Each row is a point. To make a cloud, some directions were put in groups of two or more. Within a group, all points are equally far from the middle, so they leave a hole (a ring in 2 directions, a hollow ball in 3). The other directions are filled evenly. Then the cloud was stretched, turned, moved and blurred a little. Count the holes, and give their numbers of directions, smallest first.
In the rows, 128 means zero.

Cloud:
[[147 148 188]
 [111 101 135]
 [ 86 159  99]
 [147 140 192]
 [198 146 129]
 [108 174 169]
 [122 164  57]
 [101 185 140]
 [ 89 162  97]
 [101 180 154]
 [140 114 105]
 [110 171  71]
 [132 192 135]
 [122 190 137]
 [137  91 178]
 [115 178 161]
 [179 142 156]
 [191 148 138]
 [185 124 122]]
Holes: 1 (2)

Cloud (29 x 4):
[[116  42 128 137]
 [163  82 158 148]
 [ 53  89 147 152]
 [102  91 106  95]
 [158 133  98 158]
 [129  98 199 126]
 [104 152 127 142]
 [146  88 161 155]
 [109 157 141 160]
 [ 65  97  92 164]
 [ 85 151 132  60]
 [ 88 153  55 109]
 [130 167 124 107]
 [112  90 155  96]
 [ 88  71  74 142]
 [124 109  84 156]
 [127 139 196 150]
 [187 133 154 141]
 [170 119 114 112]
 [103 126 182 102]
 [ 91 143 112 199]
 [ 44  86 140 126]
 [131  52 104 140]
 [109 130 139  72]
 [127 113 195 137]
 [107  58  97 164]
 [121 118 174  96]
 [ 56  87  93 155]
 [111 137  54 159]]
Holes: 0

Cloud (50 x 6):
[[113 146 151  78 183  96]
 [167 141  79  75 114  98]
 [105 119  63  90 155 134]
 [163  76 166 151 137  93]
 [113 154 134  71  76 124]
 [113 167 129  92 203 156]
 [ 90 135 137  88 137 192]
 [ 96  68 176 129 168 114]
 [148 149  73  73 112 176]
 [169 111 106 115  90 181]
 [154 134 195 165 156  85]
 [128  62 127 148 106 134]
 [186 137 101 156  95 152]
 [149 190 107 123  88 109]
 [116 184 131 118 200 154]
 [134 162 176 198 120 157]
 [133 190  85 100 128 168]
 [140 128 211 124 117 128]
 [111 151 109 182 132 192]
 [161 127  67  90 164 122]
 [109  57 138  70 153 115]
 [149 134  97 165 117 192]
 [147 108 184 127 146 180]
 [195 187 107 124 104 163]
 [202 109 122 126 119  90]
 [112  64 103  78 113 144]
 [113 120 203 166 153 144]
 [112 134 182 105 161  73]
 [ 87 132 138 113 203 107]
 [ 99  98 104 175 120 169]
 [109  63 151 149 104  96]
 [ 84  86 142 128  78 134]
 [167 102 182 167 170 131]
 [167 124  72 126 120 174]
 [129 124 145 146 127  50]
 [150 129 115 166 208 130]
 [ 98 153 125 125 173 207]
 [205 151 173 140 160 102]
 [110 168 181 191 121 142]
 [163 190  86 140 123 170]
 [147 194 104 135  95 115]
 [130 151 130 146  76  75]
 [101 156 162 176 197 150]
 [ 76 114 113 126 160  84]
 [ 68 110 104 150 146 106]
 [109  72 117  82  88 137]
 [134 130 120 176 198 112]
 [158  76 126 139 187 151]
 [123 192 163 177 172 137]
 [181  69 120  80 144 126]]
Holes: 2 (2, 4)

Cloud (86 x 8):
[[115 138 168 150 128 129 108 176]
 [146 141  86 144 142 158 113 100]
 [ 76  85 152  90  76 146 132 102]
 [ 58 136 179  95 147 178  99 162]
 [125 124 130 125 183 133 148 122]
 [189 173 156 132 110  59 124  61]
 [137 172  74 160 145  56 121 100]
 [113  83 185 187 146 133 137 132]
 [151  99 159  90  77 115 148  73]
 [146 139 146 110  75 154 166  53]
 [138 174 176 193 151 167 129 152]
 [ 79 121 120 141 185  94 130 194]
 [ 79  85 123 110 209  85 144  82]
 [118  72 114 103 125 156 140 126]
 [171  75 162 138 116 101 121 116]
 [ 92  73 123 104 105 136 118 103]
 [131 144 123  87 105  54 112 146]
 [187  83  89 103 131  85 195  91]
 [113 169  51  96 124  91 145 132]
 [114 169 119 142  98 128 140  90]
 [ 55  98 181 107 100 136 174 147]
 [153 171 168 219 172 132 126 154]
 [134 134 218 180 146  94 135 124]
 [139 139 153 148 123 137 120  98]
 [181  94 183  54 124 129 174 109]
 [118 127 160  80 117  84 203 169]
 [132 103 169  75 155  94 176 133]
 [135 173 116  93  84 154 214 117]
 [207 144 137  79 154  50 110 104]
 [128 181 138 167 153 152 111 109]
 [187 121 184  76 114  67 129 154]
 [ 73 187 141 119 170  85 156 123]
 [100 166 195 119 109 116 196 132]
 [111 139 123 116 156  41 123 109]
 [161 202  58 145 139  71 133 126]
 [114 120 175 172 154 152 141  91]
 [ 95 150 132 136 151 142 146 126]
 [125 127 131  63 113  92 203 163]
 [ 92 161  56 136 150 124  98 139]
 [126 147 149  79 126  75 118 149]
 [134 133  78 163 126 119 155 119]
 [170  56 167 138  92 133 150  79]
 [ 98 134 116  90 112  58 192 131]
 [104 156 214 140 117 149 205  94]
 [185 156 104 170 129 154 115 116]
 [209 196  98  89 111 116 117 126]
 [119  51  60 120  88 175 145 145]
 [106 106 170 147 181  74  95  81]
 [113 147 133 138 154 161 174 165]
 [ 87 181 161 186 167 154 134  79]
 [ 79 154 145 111 157  76 111 183]
 [161 139 176 159 125 139  79 127]
 [139  82 141 107 221  83 137  54]
 [184 176 117 194 130 149 104  64]
 [152  93 202 150 143 138 127  75]
 [233 151 188 125  82 119 108  94]
 [174 166 128 111 100 116 139  83]
 [110 169 152 190 153  72 109 114]
 [158 164 178 119 104 104 122 136]
 [164 190 119 125 138 153 179 158]
 [175 135 225 124 126 113 126 125]
 [ 31 118 153 163 126  80 136 108]
 [135  75 118 167 151 181 141 139]
 [147 142 143  91 135 136 192 148]
 [160 111  47 129 122  47 106 147]
 [158 102 220 146 126 126 145 100]
 [166  88 116 137 113 137 191  74]
 [130 127  54 144 117 153 134 137]
 [173 177  99  80 153  64 147  84]
 [159 115 133 145  72 157 107 126]
 [122 172 119 139  32 141 145 163]
 [106 184 136 155 140 115 142 134]
 [202 187 135 105 109 130  85 144]
 [142  64 147  93  83 116 108 143]
 [179  99 102  72 157 121 141  60]
 [118 130 137 133 106  44 142 153]
 [111 133 120 137 155 123 104 117]
 [181 171 103 151 128  44 145  59]
 [142 152 162 127 158 109 151 154]
 [130 154 200 184 142 185 137 157]
 [153 117  96 158 165 143 158 175]
 [104 122 117 124 152 140 119 189]
 [172 139 118  88  95  82 128 166]
 [185 141 187  68 161  57 119  82]
 [ 67  94 122 114 211 109 144 122]
 [209  90 122 141 144  67 122 141]]
Holes: 0

Cloud:
[[ 66 152 101 106 102 167 126  77 123]
 [133  49 141 118  89 152  85 101 132]
 [ 85 173 112  89 115 139 134  79 131]
 [172 146 153  72  96 108  47  80 178]
 [159 138 135 155 118 194 104  61 220]
 [139  74  87 129  77 144 115  27 157]
 [169 153 155 116 111  90 167 151  62]
 [121 136 144 182 153  98 166  81 166]
 [101 105  99 156 101 217 190 108 123]
 [166  74 112 121 154 169 142  96 153]
 [ 95  81 118 148 110 145 148 180 149]
 [169  93  95 106  87  90 184 160 154]
 [ 91 147 108  91  54 182  65  84 148]
 [226 131 153  68  78 146 130 132 131]
 [134 129  86 157 119 136  83 110 105]
 [148 128 118  82  82  62 177 142 117]
 [119 150 151 174 155 169 188 127 171]
 [177  88 156 120 146 127 141  79 109]
 [ 96 122 144 184 116 162 194 143  77]
 [ 71  90 121 103 114 149 153 112 143]
 [140 128 168 115 113 160 216 150 124]
 [156 154 131  60 156 121 129  62 161]
 [127  84 141 115 132  87 146 158 118]
 [126 151 164 172 149 117 184  76 152]
 [140  89 167 155 155 194 118  59 145]
 [126  83  78 149 144 174 113 150 155]
 [147 188  80 143  94 150 115 132 108]
 [170 116 140 228 135 111 138 124 152]
 [180 110 127 205 151 116  99  98 157]
 [126 135 132 142 124 197 137  25 147]
 [177  92 142 187 197 105 156 143 105]
 [158 119 177 166  84 168 101  88 174]
 [ 89 129 129 135 180 126 142 113 173]
 [ 77 148 117 222 122 152 165 108 139]
 [155 127 105 112 158 174 174 135 108]
 [190 152 127  62  67 155 135 128  96]
 [121 180 167 173 170 116 133 148 159]
 [103 181 100 153 156  62 166 123  99]
 [122  92  93 157 110 219 177 118 122]
 [133  95 135 100  93 161  69 116 128]
 [153 120  83 177 161 124 149  92 189]
 [134 125 146 186 139 156 141  20  99]
 [151 173 140 199 185  86 173 124 170]
 [131  97  84 195 103 212 135 104 129]
 [182  78 123 150 110  68 194 140 135]
 [176 138 114 148 115  64 143 238 116]
 [173  86 121 173 167 147 141 159  82]
 [189 114 112 109 127 122 121 114 111]
 [136 123 106 135 152 146 109 140  63]
 [147 131 155 155  85 138 200 144  96]
 [129 145  67 221 131  55 149 109 163]
 [143 118  86 157 125 143 163  95 165]
 [104 119 158  78 136  64 111 120 143]
 [183 172 106 188  96 144 109 139 108]
 [139 217 120 153 137  82 120 160 188]
 [149 193 127  93 135  95 134 177 172]
 [127 153 142 222 108 107 141  78 132]
 [151 137 162 215 141 119 103 112 183]
 [211  68 106  99 110 119 133 127 119]
 [138 147 153 200 114 133  90 103 150]
 [ 59 169 152 116  91 153 131 122 137]
 [ 83 165 119 127  70 157 132 153 150]
 [126 135 106 159 150 120 167  60 179]
 [165 134 139  82 170  91  88  77 121]
 [135 112 167 102  99 115 151 144 106]
 [135 100 107 198 111 134  94  35 134]
 [186 101 156 122 114  98 170 170 111]
 [136 135 159 154 133 196  89  62 163]
 [150 169 189  93  93  92 112 122 164]
 [109 131 140 206 135 220 131  24 117]
 [142 146 135  41 135  73 170 152 126]
 [130 100 112 140 106 131 152 147 189]
 [145 138  95 125 147  71 179 168 120]
 [133  90  95  95 152 146 115 115 118]
 [ 83 168 123 125  84 157 154 137 130]
 [ 75 168 121 113 130 142 142 169 118]
 [ 70 163 158 154 146 139 120 157 126]
 [117  85  93  78  72 165  76 120 156]
 [141 125 145 114 128  49 114 105 202]
 [115 120  52 160 102 113 152 130 125]
 [147  64 132 153 146 118 121   7 129]
 [145 160  77  96 102  93 155 167 118]
 [143 142  99 167 105 219 131 152 132]
 [140 100 124 197 187 199 115  87 154]
 [190 105 132 134 140 149 113 175 114]
 [183 113 106 113 150 160 191 141 139]
 [146 115 153 111  95  87 122 159 150]
 [141  57 149 103 135 152 122  64 107]
 [122  85 114 140 131 232 185 118 134]
 [101 196 126  96 138 160 128 105 145]
 [160  91 156 176 107 125 162 136 188]
 [179 145 118 199 109 174 139 115 102]
 [118 177 117  51  50 142 116 141 156]
 [124  61  98 104 148 178 181 116 122]
 [106 130 127 148 147  93 156 156 103]
 [103 193 124 114 111  96 161 105 122]
 [ 89 135 119 110 140  80  99 120 188]
 [151 150 109 105  57 104 172  88 165]
 [ 97 131 140 131 107 156 135 200 152]
 [147 146  90 186  79 180 193 143 148]
 [107 101 164 141  96 179 180 117 170]
 [159 102 103 142 106 127 178 153 178]
 [125 100  82 163 143 114 144  76 188]]
Holes: 1 (2)

Cloud, 98 rows:
[[175  81 104 190 112 143 183 186 156]
 [142 104 144  77 158 140 133 166 114]
 [ 64 107  85 148 109 197 201  98  91]
 [ 43 147 113 211 157 141 129 125 128]
 [ 92  83 143 156 143 111 151  65  70]
 [ 41 120 152 110  83 150 156 144 134]
 [ 48 175 103 175 158 130 119 132 154]
 [127 124 106 175 158 138 131  50 126]
 [114 136  97 203 118 181 115 138 104]
 [ 86 110 117  74  61 121 156  94 150]
 [147 109 103 115 169 116 184 146  64]
 [ 67 152 102 152 125 150 221 159 111]
 [157 144 193  91  76 107 138 143 163]
 [117 160 149 109 146 196 140 158 124]
 [ 87 106 167 160 128  98 202 111 155]
 [153 149 115  86 160  59 131  89 144]
 [ 69 144 151 180 125 150 222  80 109]
 [ 99  33 131 122 116 153 159 150 132]
 [ 81 164 131  97 110 121 102 167 128]
 [159 133 137 189 138 134 183  94 177]
 [141  26 102 137  92 126  92 141 146]
 [ 91  93 109 161  85 181 108 151 162]
 [153 103 107 139  63 160 182  64 141]
 [190  93 107 101 133  99 207 144 129]
 [ 77 143 179 129 118 101 166 106 198]
 [ 96 135 102 149 163 136 146  72 199]
 [ 81 162  59 163 158 153 204 147  93]
 [153  88 143 106 148 122 134  61 120]
 [ 95 131 166 192 157 158 194 112 122]
 [ 61 105 171 134 161 120 160 137 162]
 [ 67  81 123 150 104 156  76 135 126]
 [141 100  87 170 117 135 138  53 109]
 [137 157 147 183 136 118 179 170  93]
 [149 140 123  97 113 182 167  52 104]
 [163 152 115 191 135 119 189 179 141]
 [ 72 111 148 171 191 152 109 118 121]
 [126 115 151 168  81 170 217 108 106]
 [ 79 156 145 195 129 129 174  58 119]
 [136 146 148 213 126 130 155 118 139]
 [121 138 107  79  91 147 111 151  89]
 [ 77  95 115 141 140  66 127 162  93]
 [120 173 129 154  64 206 179 103  92]
 [155  58 146 123  87 116 115 192 130]
 [ 96 184 151 107  77 121 192 144 136]
 [112  67 105 101 106 163 108  78 106]
 [109 154 132  68 146 116  84 134 101]
 [100  98 104 167  85 104 141  52 104]
 [155  86 139 179 153 147 181 172 188]
 [133  66  64 171 103 149 130  96 121]
 [ 67  85  82 184 136 172 123 141 112]
 [ 86 113 150 101  74 123 103  87 201]
 [ 75  98  66 100  98 127 134 132  88]
 [ 96 147 128 159  88 193 162 105 198]
 [150 137 149  55 150  92 148 126 150]
 [ 95 112 163 130 143  92 117  85 202]
 [125 185 127  97  54 128 163 128 138]
 [167 160 149 103 101  66 129  87 130]
 [186  87 106 160 157  86 106 122 146]
 [155 105 101 107 183 135 125 104  73]
 [ 78 109 145 194 153 106 122 140 185]
 [161 144 173 115 149 139 154 154 197]
 [113 183  65 124 164 109 131  90 155]
 [165  47 108 115 137 151 175 110 155]
 [170 128 101 158  68 111 175 131  81]
 [155 150  65 126 125  72  96 104 137]
 [155 123 172  86  82  53 147 147 142]
 [ 72 185  81 135 120 168 212  92 135]
 [ 78 138 126 151 139 101 199  54  95]
 [174 128 126 110 174 145 177 147 168]
 [ 66 112 161 189 158 113 121 120 134]
 [107 102 137 109  76 132  88  57 143]
 [145  87  93 122 138 160 145  56 117]
 [161 140  47 134  82 117 131 137 130]
 [135 118  82 123 164 102 213 151 179]
 [ 59 150  43 174 116 138 133 107  85]
 [108  93 125  79 163  77 166 146 137]
 [142  90 147 129 185 127 101 145 129]
 [ 55 121 126 110  84 122 135 167 112]
 [109 144  92 152 168 121 115 188  91]
 [181 176 111 113  64 125 144 107 189]
 [133  55 124 175 147 121 172 117 110]
 [137 159 148 191 142 150 147 173 151]
 [ 71 141 155 120  91  83 142 156  84]
 [118 148  52 149 101 135 179 137  51]
 [ 78 123  89 126  65 105 129 147  89]
 [175 103 103 143  52 130 150  91 107]
 [101 118 134  75  91  72 141 119  72]
 [118 103  95 107  94  65 164  56 141]
 [103 113 136 161 142 146  61 126 117]
 [ 88 187 100 122 124 113 196  37 103]
 [111 142 153 115  55  62 166 145 146]
 [126 186 187 126  96  97 150 130 101]
 [120 164 185 153 131 113 137 164  93]
 [146 173 174 128 113  98 100 142 158]
 [ 67 119 148 157 112 194  97 150 126]
 [ 91 154 142 132 107 129 194  65 191]
 [122 131 155 151 173 151  97 123 171]
 [121 104 104 112 145  94 109 163  55]]
Holes: 2 (2, 6)

Cloud (98 x 9):
[[ 69 115 161 131 118 174 149 179 188]
 [ 69 147 156 143 153 138 114 183 132]
 [188  78 136 169 136 160 161 101 174]
 [129 111 154 162 113 178  83 100 131]
 [159 138  72 133 191 104 113 122 190]
 [ 80 130 191 166 120 139 102 103 154]
 [180  99 110 205 148 166 177 122 101]
 [ 70 161 104 121 134 157 192  77 131]
 [114  99 153 195 220 160 112 125 137]
 [111 158 161 181 126  83 147 105 121]
 [149  88  71 116 174 131  99 167 168]
 [160 102 135 143 213 127  73 136 128]
 [100 167 154 108  72 127 169 162 145]
 [122 115  98  95 138 105 172 109 202]
 [161  98 151 150 131  83  76 166 124]
 [120 103 131  71 189 107  85 145 151]
 [199 117 197 165 133 164 132 153 147]
 [ 60 136 173 164 100 127 157 182 181]
 [100  59 108 126 173  70  81 120 110]
 [ 95  63 111 164 128 159  83 120 125]
 [184 114  93 147 192 176 145  71 116]
 [180 139 137  85 165 132 125 142 119]
 [170 112  90  95 151 109 138  71 157]
 [175 186 141  92 154 117 143 160 167]
 [ 46  99 164 185 181 128 129 156 150]
 [133 151 119 125 216 166 147 116 184]
 [194 110 163 156 137 170  83 131 134]
 [132  72 100  70 113 122  87  66  97]
 [161  67 108 145  85 126 180 135 107]
 [ 96 123 109 164 172  68 101 179 142]
 [171 179 141 197 140 149 197 152 131]
 [211  86 146 102 109 150 147 119 137]
 [ 94 114 184 153 120 112 192  97 103]
 [128 132 155 177 169 202 142 185 166]
 [ 93 144 143 201 115  67 136 145 154]
 [116 102 180 141 126 202 109 161 184]
 [ 78  85 146 136  91 110 122 144 207]
 [131 110 181  85  63 167 146 138 170]
 [ 85  46 181 122 113 166 160 141 146]
 [170 129 147 131  89 195 158 162 131]
 [115 108 123 170 206 159 155 172 121]
 [115  99  92 104 149 101  57  72 137]
 [107  81 174  53 115 160 148  62 134]
 [129  81  93 187 213 120 119 143 117]
 [164  92 127 160  85 103 176 100  97]
 [159 103 152 126 119 209  95 120 164]
 [154  94 148 134 139 225 144  97 177]
 [121  90 145 173 148 107  77  90 101]
 [111 116 173 141  77 117 196 114  99]
 [114  85 164 193 154  96 127 168 108]
 [ 46 106 135 181 156  99 165  92 125]
 [ 78  62  98 132 100 147 130 135 108]
 [ 95 174 168 140  99  73 161 134 190]
 [ 99 168 116  78 149 168 114  75 191]
 [164 168 155 171 129 149 144  76 126]
 [ 89 132 140 139 202 109 152 152 110]
 [128  78  98 116  92 130 200  88 134]
 [ 74  97 159  85 164 165  85 149 188]
 [118 141  75  76 137 122 152 148 171]
 [146 121 102  59 120 154 185  81 137]
 [143 133  67 155 165 171 174 100 170]
 [114 184 195 121  93 110 122 159 157]
 [157 145 176 162 146 107 105 145 100]
 [144  92 116  65 147 144  76 149 163]
 [137  97 155 194 176 143 175 109 156]
 [109 119  93 134 163  83 157 115 187]
 [130  62 157 172 150  91 105 147 129]
 [147  65  72 116 137 152 144 150 143]
 [162 169 130 163 158 164 195  98 124]
 [135 184 165 159  95 161 132 138 122]
 [137  90  48 151 180 128 132 129 110]
 [ 72  46 184 158 168 148 164 105 128]
 [ 62  91 175 173 114 131 170  78 118]
 [ 76  80 161 134  83 156 187  66 115]
 [159 131 156 142 129 138 118  71 175]
 [103 143 134 170 116 160  99  84  97]
 [117 118 141 128  99 126 188  59 156]
 [ 91 121 147 124 158 125  97 121 225]
 [ 65  87 104  59 131 110  97 139 155]
 [ 82  83 138  53  84 129 146 125 150]
 [125 106 147 180 114 154 102 175 109]
 [ 76  99 141 143 144 108 110 126 213]
 [147 136  66 137 204 144  75 120 111]
 [102  93 207 155 127 184 155 160 148]
 [118 145 148 212 154 190 139 127 171]
 [124 146 165  80 136 143  70 147 204]
 [ 34  90 139 163 158  85 124 126 153]
 [ 96 154 150 182  90 179 159 156 165]
 [174 182 107 102  98 122 105 153 129]
 [141  79 149 151 190 139 133 144  70]
 [ 78 109 129 112  93 174 199 130 162]
 [103 111 135  86 138 190 166 120 213]
 [ 93 148 139  70 149  77 110 132 114]
 [158 101 124  92 106 151 144  41 116]
 [ 83 128 127  92 155  75  80 100 177]
 [122  98  86 131  80  94 133 105 175]
 [197 130 108 141 107 136 102 114  90]
 [193 145 172 135 134 189 137 137 121]]
Holes: 1 (8)

Cloud (96 x 9):
[[ 86 121 137  87 155 160 173 165 136]
 [150 115 128 123 122  71 123 108  57]
 [ 92  82  90  46  87 133 146  97 104]
 [131 147 128 117 180 154  88 134  88]
 [147  92 135 133  62 136 144 184 143]
 [ 67 141 124  69  96 102 112 108 150]
 [124 170 130 172 150 172 142 131  96]
 [112  89 141  63  92  83 184 140 144]
 [ 80 116  96  56 140 133 107 167 153]
 [134  75 114 169 135 179 196 179 184]
 [192 106 149 125 107 115 134  96  99]
 [132  55 130 138 165 176  97 131 185]
 [175 112 139  81  69 146 148  91 173]
 [126 168 109  92 137  88 150  90 190]
 [147  60 121 113 150 119 120 202 133]
 [116 174 202 100 173  77  80 132 124]
 [113  97 115 169 169 159 171  72 143]
 [150 132  71 183 152 142 151 138  98]
 [141  93 160 124  95 179 167 131 172]
 [140 149 153 142 176  90 116 134  88]
 [151 170  86  95 201 117 135 110  41]
 [117  65 121  69 121 104  99 109 100]
 [149 103 121  37 116 132 209 102 119]
 [149  91  59 122  97 141 188 138 125]
 [155 138  89 147 124 113 161 116  96]
 [156  77 118  92  49 107 185 210 121]
 [ 93  44  35  78  90 113 160 144 123]
 [100 107 171  75 137 125  91 127  66]
 [ 93 153  92 121 115  81 187 158 123]
 [145  99  28 109  70  78 171 151 116]
 [ 95  99 186  51 138 145 116 157 113]
 [109 171 113 102 158  87 138  57 170]
 [113 159 181  62  94 140 194 149  82]
 [153  81 116 123 110  39 127 146  79]
 [132  92 177 107 127 174 166 140 193]
 [133 149 132 104  78  71 146 204 130]
 [145 157 157  99 102 170 146 145 174]
 [ 70 129 107 121 153  73 105 129 167]
 [157  84 147 127  68  98  86 124 110]
 [151 166 141 171 153 148 133 146 131]
 [146  53 165 175 161 160  90 180 171]
 [134  66 109 127 163  77 169  75 137]
 [108 131 141 115 215 131 144 162  60]
 [142  91 102  88  88  94 132 198  71]
 [ 70 129 107 104  92  73 123  83 142]
 [ 79  99 185 113 153 140 136 113 115]
 [134 106 136 114 168  97  89 164 180]
 [ 86 106 164 134 151 139 142 139 169]
 [ 68  88 140  93 138 127 119 137 103]
 [108  69  69  39  97  96 131 129 144]
 [156 148 114  92 146  80  84 148 133]
 [180  75  85 109  59  49 128 159 126]
 [145  85 134  78 138  72 107 197 166]
 [146 155 118  78  94 155 142 102 151]
 [115 148 133  85  90 140 174 159 105]
 [ 78 138 166 170 130  74  67 198 113]
 [ 77 180 135 115 129 143 183 162  85]
 [148 129 141 118 205 130 101 103 131]
 [ 93 131  65  88 147 115 163 116 133]
 [ 76  82 175 136  92 134 169 141 127]
 [152 116 180 116  52 110 129 166 155]
 [119 124  71  95 161 130 101 101 208]
 [130  90  96  64 156 130 117 141  67]
 [190 118  73 139 156 106 145 127 103]
 [ 81  89 105  59 120  98 170 159 109]
 [140 164  97 111 124  57 167 161  72]
 [164  93  85  99 107 157 140 145  58]
 [129 103 154 186 144 103 121 196 108]
 [ 78 101 118  70 146  89 143 112  75]
 [ 96  85  82  72 126 129  72 156  97]
 [122 138 114 100 117  96  52 145 118]
 [114  71 111 112 107  76  51 141 161]
 [161  46  90  88 105 106 105 181 114]
 [154 121 151 131 163 143 113 147  94]
 [130  61 106 113 162  89 134 167 137]
 [122 129 149 196 161  98 133 191  94]
 [131 154 124 127 109 148 138 117  89]
 [124 167 141 153 185 100  87  97  82]
 [120 106  70  87 164  69 104 124 108]
 [ 59 134  93 111  83  81 148 169 143]
 [105 127  99 119 173  77 190 139 156]
 [138 134  96 156 129 145 152 237 143]
 [181 114 178 143 141 197 173 170 106]
 [110 117  63 102 180 126 156 103 144]
 [116 158 103  75  67  80 129  79 144]
 [168 104 150 137 201 128 161 186  99]
 [139 148 186 166 135  88 115 128  96]
 [129  63  96  90 113 118 129 118 193]
 [ 89 195 165  84 123  96 152  96 140]
 [103 163 141  68  81  76 154 137 156]
 [ 99 156 151 102 128 112 103 157  38]
 [124 145 155 112 198 189  81 201 150]
 [155 106 128  95 100 146 201 159  46]
 [172  71  77 147 159 101 143 143  81]
 [ 65  67 132 124 127 127 145 104  90]
 [ 91 135  57  79 189 115 156 105 106]]
Holes: 1 (2)
